Each row of a before or after table is a point. The points were changed in one or more steps. Then noise was added and the rows were shuffled. The steps act on columns, c1 being the first. What was done? A step turns or swaps two columns, mirrors them in a line or flattens them onto one, adds a multiple of one to another, or multiplies or shifts one. Angles are multiples of 10 degrees, from the lower column toward the higher: turns from -170 to 170, lines from 10 to 170 but not 90. Use the fewest steps. Two steps may share a column if one is a turn and the other turns, adds or multiplies; they go together, in the order done. Otherwise the lowest column goes first.

Before (13 x 3)
[[ 1.4  3.5 -1.4]
 [-0.5  5.6  0.1]
 [ 0.8  4.1  0.8]
 [-3.3  5.1 -1.1]
 [-3.1 -2.7  0.4]
 [-3.4  1.1 -0.3]
 [-1.4 -1.8  3.0]
 [ 1.7 -4.9  0.4]
 [ 0.8  4.8 -3.1]
 [ 1.6 -5.9  7.0]
 [ 2.9  2.2  2.8]
 [-1.2  2.8 -0.3]
 [ 1.0 -0.9 -1.7]]
After (13 x 3)
[[ 1.4 -5.2  3.3]
 [ 0.9 -2.2 -4.1]
 [-1.7  4.8 -1.5]
 [ 1.8 -3.6 -1.3]
 [-3.3  1.3  1.9]
 [-1.0 -1.8  3.0]
 [ 3.5 -2.0 -0.3]
 [-6.7  2.7 -6.0]
 [ 1.0 -2.6  1.1]
 [ 4.9 -2.6  1.4]
 [ 1.2  2.0  0.1]
 [ 2.6 -5.2  0.1]
 [-3.8 -0.3 -0.8]]
Steps: turn c1 and c3 by -130 degrees; turn c1 and c2 by -150 degrees

Before (11 x 8)
[[ 0.4 -7.3  4.7 -3.7  5.8 -5.9  5.7  1.9]
 [-0.7 -2.3  1.4 -6.6  2.1 -7.6  2.8  1.8]
 [-2.0  1.7 -0.2  1.5 -0.6  1.1 -3.0  0.5]
 [-2.7  1.9  3.0 -1.4 -2.8  2.5 -2.6  3.8]
 [ 0.8  4.3 -0.9  1.2  2.5  3.3 -0.3  0.0]
 [-1.2  1.4  2.6  0.6  4.0 -1.5 -3.6  1.5]
 [-4.0 -1.7 -0.8  0.2  5.3 -0.7  1.1  2.1]
 [-2.7  0.9  0.4  0.4  0.9  3.6 -3.8 -3.0]
 [-2.8  4.7  4.5  0.3 -4.1 -3.6  1.9 -0.6]
 [-2.3  0.2  0.8  0.4 -3.3 -3.3 -0.2  3.1]
 [ 3.0  3.6  0.6  3.8 -2.9 -1.4 -0.4 -2.3]]
After (11 x 8)
[[ 3.0 -1.9  0.7  3.9 -3.1  2.4 -0.9 -1.1]
 [-2.0  0.2 -0.3  1.3 -0.5 -0.5 -3.2  0.8]
 [-2.8  1.5  0.4  0.5  0.7  2.4 -3.7  4.2]
 [-2.8  4.5  3.0 -1.3 -2.9 -4.0 -1.2  1.7]
 [ 0.3 -3.6  4.6 -3.8  5.9 -0.8  4.7 -6.2]
 [-3.8 -2.2 -1.0  0.4  5.4 -2.0  0.3 -0.7]
 [-2.3 -0.4  1.0  0.6 -3.3 -2.5 -0.5 -3.6]
 [-1.2  1.6  2.8  0.5  4.2 -1.4 -3.2 -1.5]
 [-0.7  6.2  1.3 -6.6  2.1 -0.3  5.3 -8.0]
 [-2.7  3.4  4.5  0.3 -4.0  1.2  3.2 -3.5]
 [ 0.7  2.5 -0.8  1.3  2.6 -0.7  0.7  3.5]]
Steps: add -1.5 times c4 to c2; turn c2 and c7 by 20 degrees; turn c6 and c8 by 100 degrees

Before (13 x 12)
[[-3.7  1.9  1.6 -4.1  0.5  3.8 -2.2 -2.8 -0.7 -2.2 -4.1 -0.4]
 [-4.1  1.1 -3.3  2.2 -0.6  2.6  2.6  4.0  0.8 -7.1 -2.3  2.2]
 [-0.1 -4.3 -0.3 -0.2 -0.4  1.7  1.8  0.3  5.4  2.0 -3.4  0.6]
 [ 4.0 -2.7  2.7  0.8 -3.2  2.9 -3.9  0.0  1.4 -5.8 -2.2  0.8]
 [ 5.1 -4.3  0.7 -5.3 -2.1 -0.4 -1.8  5.3  0.7 -4.4 -5.6  1.1]
 [-0.6  2.2  2.0 -2.3 -3.3 -4.8  0.8  1.9  1.5 -2.2  0.8  4.3]
 [ 2.4 -3.4 -4.8 -5.0 -3.4  1.9 -4.7 -2.5  1.3  3.1 -4.5 -3.3]
 [-1.6  4.4 -2.1 -4.5  1.5 -0.2 -3.5  5.3  2.2  0.8 -2.0 -5.1]
 [-2.0 -0.3 -0.8 -1.9 -2.7  1.9  5.0 -1.5 -0.5  1.6  4.8 -1.8]
 [-1.7  5.4 -3.1 -4.0 -0.9 -4.0  2.6 -4.1  3.0  0.4 -5.2 -2.7]
 [ 1.8  4.0  3.1  0.8  3.4 -4.0 -2.0 -0.6 -4.4 -0.5  2.7  0.7]
 [ 0.7 -0.1 -1.1 -2.2  3.0  0.2 -4.1 -0.9  0.6 -3.1  1.9 -1.7]
 [-2.4 -5.4  1.0  3.7  2.0 -4.3 -4.5  2.3  2.5  1.9  3.1 -6.8]]
After (13 x 12)
[[ 4.2  5.9  3.3  2.9  2.6 -1.2 -0.2 -1.6 -2.4  0.3  4.3 -4.2]
 [-4.1 -2.3  1.0  2.7 -2.3  0.5  0.0 -4.0 -3.2  6.4 -1.3 -2.9]
 [-2.0  1.7  1.2  3.1  1.4 -2.2 -0.2 -0.6  1.8  1.3 -4.4 -0.9]
 [ 0.9 -0.5  0.8  3.6  1.8  1.1 -0.2  0.6 -1.1  0.9  0.8  2.2]
 [ 0.2 -3.0  4.9 -0.9 -1.4  0.7 -0.1  0.0  0.8 -3.6  0.6 -3.4]
 [ 0.5  2.9 -5.1 -0.4  5.3  0.1  0.3  1.9  2.4  2.8 -1.6  2.5]
 [ 2.3  0.0  2.5  2.1 -3.9 -0.4 -0.1  2.7 -4.6 -6.6  4.7 -3.4]
 [-2.1 -5.3  2.2 -4.2  4.6 -0.7 -0.3 -2.3  1.9 -1.6  5.1  5.4]
 [ 1.4  0.9 -0.1  0.6 -3.1 -0.4  0.0 -1.8 -0.7 -2.2  0.0  5.2]
 [-5.0 -3.6  0.5  6.7 -0.9 -0.9 -0.1  5.3  0.7 -2.3  1.0 -5.6]
 [-0.1 -4.6  1.1  3.2 -4.4 -0.3  0.2  4.1  3.0  2.8  0.1 -2.2]
 [ 3.0  2.2 -0.9  4.3 -2.5  1.0  0.1 -3.5  1.3 -0.1  1.7 -3.6]
 [-5.4  5.5  2.4  3.2  1.3  0.4  0.1 -1.4 -1.8 -1.1  5.2 -0.1]]
Steps: turn c1 and c8 by 90 degrees; turn c4 and c10 by 140 degrees; turn c2 and c10 by 30 degrees; mirror c3 and c9 in the line at 50 degrees; turn c5 and c6 by 50 degrees; multiply c6 by 0.4; multiply c7 by 0; turn c11 and c12 by 110 degrees
